Each row is a point. Any point is a mix of the corners, with weights that add up to 1. It lies inside the corners' shape when no weight is negative. Say inside or outside, and name the corners with a negative weight.

Corners:
(1): [-31 -32 -46]
(2): [-49  20  54]
(3): [ 45 -66 -37]
(4): [47 40 22]
Points:
[ -2 -47 -21] => outside (4)
[40 -7 -4] => inside
[-1 38 23] => outside (3)
[ 12 -38 -31] => inside
[-14  -7  16] => inside
[-26 -29 -39] => inside

Corners:
(1): [ -5   3  -4  -4 -22  10]
(2): [-34 -14 -13  -7  17  35]
(3): [-27 -21  32  -6  -1  23]
(4): [58 12 -1  9 21  9]
(5): [-67   8  -5  -8  23 -51]
(6): [-46 -52   2  -6  -8  -8]
(7): [ 75  16   9  84 -11 -18]
Points:
[-95 -17  -4 -34  -9  -8] => outside (4, 7)
[-46 -43   1 -28   2  32] => outside (5, 7)
[-3 10  7  6 14 15] => outside (6)
[ -3 -12  12  11  -2  -8] => outside (2)
[-29 -18   1   9  -1   1] => outside (4)

Corners:
(1): [ -4  -9  -1 -12 -20  -3  27 -10  11  10 -18]
(2): [16 -7 -5 35 19 23 95 10 -8 -6 -1]
(3): [-10  -7 -12  27   6  -8  -4   0  -9  -4  -9]
(4): [  2  10  20  -5  -4  22 -22  -7  -3 -24  -7]
(5): [ -7   2  -1 -11 -10  25 -13 -12 -19  54  24]
(6): [ -1  18  17   5 -14 -29  -6 -20  -8 -20  -8]
(7): [  5 -21  -3 -12   4   9   3 -14  -9  -4  19]
(8): [ -3  23 -12  -9  10  16 -10   0  -5  -9 -10]
(9): [  7  13  -8  -3 -27 -12 -22  19   1 -16  -9]
(10): [  1   9   4 -11   9  -3  -9  28  -4  24  -5]
(11): [  3  -6 -12  -1 -12 -21 -11  -5  26  41  23]
(12): [ 17   0  -4   4   1  12  -8 -17 -13   6 -19]
Points:
[-3  8  5 -1 -4  5  0  6 -9 -5 -4] => outside (11, 12)
[ 5  6  0 -5 -9  4 -2  0 -1 -1 -4] => outside (3)
[ -1   8   4  -8  -8   2 -16  -4  -8   0  -9] => outside (2, 11)
[  9   7   1  -1  -5  -3   7   3   2 -16  -8] => outside (3, 5)

Corners:
(1): [-22 -34 -12   4  29 -27   3 -27  51  23 -14  35  10 -24]
(2): [-21  26 -11 -29 -31  14   2  14  12   1 -29  -8  -6  11]
(3): [ -2 -30  58   3 -11 -27  -5  -4  -8  28  14   7  16 -58]
(4): [ -8  32  -2  20   3   9   2  18  34 -16   5 -20  19  14]
(5): [-32 -81  41   2   3  -1   8 -24 -14  14 -15  -9 -13   6]
(6): [ 38  -9  -1 -38  -4  -9 -21  18  -3  -1 -13  17  13  16]
(7): [-31  16  22 -15 -11  30  12  18 -10 -37 -22 -23  26  11]
(8): [ -9  15 -13  14  19 -12  17  -6  -9  18   4 -13  22 -11]
(9): [-16  17   3 -48 -11   8 -17   7  19   6   5 -19  24  -6]
(10): [ -7 -48   0   6   6   3 -28  15 -10  13 -10  20  14   2]
(11): [-22   4 -14 -16 -16  23   0  29   6 -95   6 -17 -56  27]
(12): [-7 25  7 -4 -1 23 11 10 -7 14  6 16 17 19]
(13): [ 18   6 -15 -24   0  20  15   9   0  24  -2  -6   5  -9]
(14): [ 14  -2 -10   4   3  13 -34 -18  -8  21  -7  -1   0 -13]
(15): [-12  16 -14  24 -27  20   1  -6 -14  -3  13   6  37   1]
Points:
[ 5  3  0 -9 -3  5 -6  9  4 -1 -3  1 11  5] => inside
[ 5 10 -5 -2 -9 -5 -1 16  9 -9 -2  6 22 -4] => outside (5, 9, 12, 14)
[-14 -13   6  -3  -3   8  -1   6   3 -15  -4  -7  -4   7] => inside
[  2 -11   4  -7  -3   4 -11  -1   4  21  -4   9  14  -2] => outside (7, 8, 11)
[ -8  -2   4   0  -2   5   4  12   7 -10  -5   0   7   9] => outside (9, 14)
[-12  19   9 -18 -21  18  16  15  -6 -15   0 -19   6  12] => outside (1, 10, 14)
[ -2 -10  -3 -10  -3   8  -6   9   0   9  -7   4   9  -1] => inside
[ -9  16  -4 -10  -9  11  -2  11   4   2  -6  -3  13  -6] => outside (5, 6)
[-1 10  2 -9 -7 15 -1  9 -8  1 -1 -8 10  3] => outside (1)

Corners:
(1): [-11 -57  19  -6  -9  -6 -28  10  10 -18   8 -54  -3 -30  -7  16  56 -28
  52 -26]
(2): [  4 -11 -30  63   1  34 -21 -17 -21 -42  31 -42 -36 -59 -16   6  28 -51
  37 -13]
(3): [ 13 -11   8  31 -31 -55  55  30  35  56   3  -6  38 -12 -12  -5 -49  -8
 -16  64]
(4): [-61   9  35  -2   9  22  23  -5 -22  32  37 -11 -36 -19 -17   4 -27  45
 -34  18]
(5): [-11 -32  20 -68  31   2  95  -5  21  25  64  44  -1  13 -19  -8 -18  51
  -6  -6]
(6): [ -4 -19 -32  34 -10 -32 -36  18 -24 -43  44 -23 -42  28  33 -24  46 -12
  48   0]
(7): [ -3 -19 -28  40   2  -4 -36   5  -3 -63  -4 -27 -29 -38  -2  76  59 -39
  37  39]
(8): [-31 -27 -20  20  22  15 -52 -26   5 -18  30 -14 -11 -13  -9 -18  53 -80
  36  16]
(9): [-54 -32 -29   2  -8  34 -66  37   9 -45  -2 -32   8 -26  25  19   6 -19
  71  -9]
(10): [-41 -22 -15  37  12  -7 -19 -26  13 -76   8 -38  16  -5 -33  21  19  -9
   4 -14]
(11): [-12   4  13 -18  31  17  62  57  27   2 -15 -44  -8 -10 -12 -15 -13  14
 -55   0]
(12): [-18   4  23 -30  27 -62  30  30  44  61   8  -2  44 -46  30 -31 -35  45
 -46  13]
(13): [-61  32  41 -15  20   8  63  13  64  23  32   0 -38  -2 -39 -37  32  62
  -3 -43]
(14): [ 49  -8  32  -2 -15   3 -21  27  44  75  17  33  19  39  22  46 -41  12
 -39  37]
(15): [ 45  -4 -17 -44 -21 -44  13 -10  74  93  13   0   0  -3 -15 -31 -40  11
 -37  79]
(16): [-24  39  31 -57  10 -38  48 -23  20  18  13  15  -7 -18 -28 -16  -7  -1
   8 -27]
(17): [-23 -15  -7  -1  -9  24 -52  16 -27 -48   4  15   1 -34 -25  -9  66 -25
   4  -2]
(18): [-30  13 -37  46 -40  21  -4 -19 -14 -27 -14 -45  22 -15  32  24  37 -36
  18  24]
(19): [-23 -37 -31  37   8  42 -47   8 -22 -30 -71 -12 -43 -31   7  20  31  -9
  45  -1]
(20): [-31  21  69  -4   6   0  86 -15  47 -27  -1   0   3 -31  23 -39  -7  15
 -25  10]
(21): [ 31  21  21 -19   3 -32  42   1  16  72  14 -45  70   7 -14 -38 -46  45
 -12  75]
Points:
[-19 -14  -4  26  -2  19 -11   4   1 -12  14 -23   4   3  -8  10  13  -4
   8   2] => outside (7, 12, 15, 16, 20)
[-16  -6  10  -6  -2  -9  27   0  29  -3   7 -23  17 -28  -8 -11  10  -9
   3  12] => outside (4, 6, 14, 19)
[-10   4   9   3  10 -18   8   5  22  18   1  -2  -3 -19  -9 -12  -5   4
 -13  16] => outside (1, 5, 9, 18)
[-17  -9  -5   5   1  11  -4  -2   2 -17  16 -16 -13 -11  -5   3  19  -9
  20   3] => outside (3, 12)
[-10 -10  -4   2   3  -1 -10   0   8  -7  21 -18   2 -10  -9   7  17  -5
   6  10] => outside (3, 19, 20)
[-11   4   7  -5   0 -11  28   3  11   8   7 -17  -8 -26  -7 -10   7   6
  -3  11] => outside (8, 9, 10, 14)
[-23  -5  13   2   7   3  18  -2  13  -3  15 -11  -5 -14  -6  -4   2   6
  -4   9] => inside
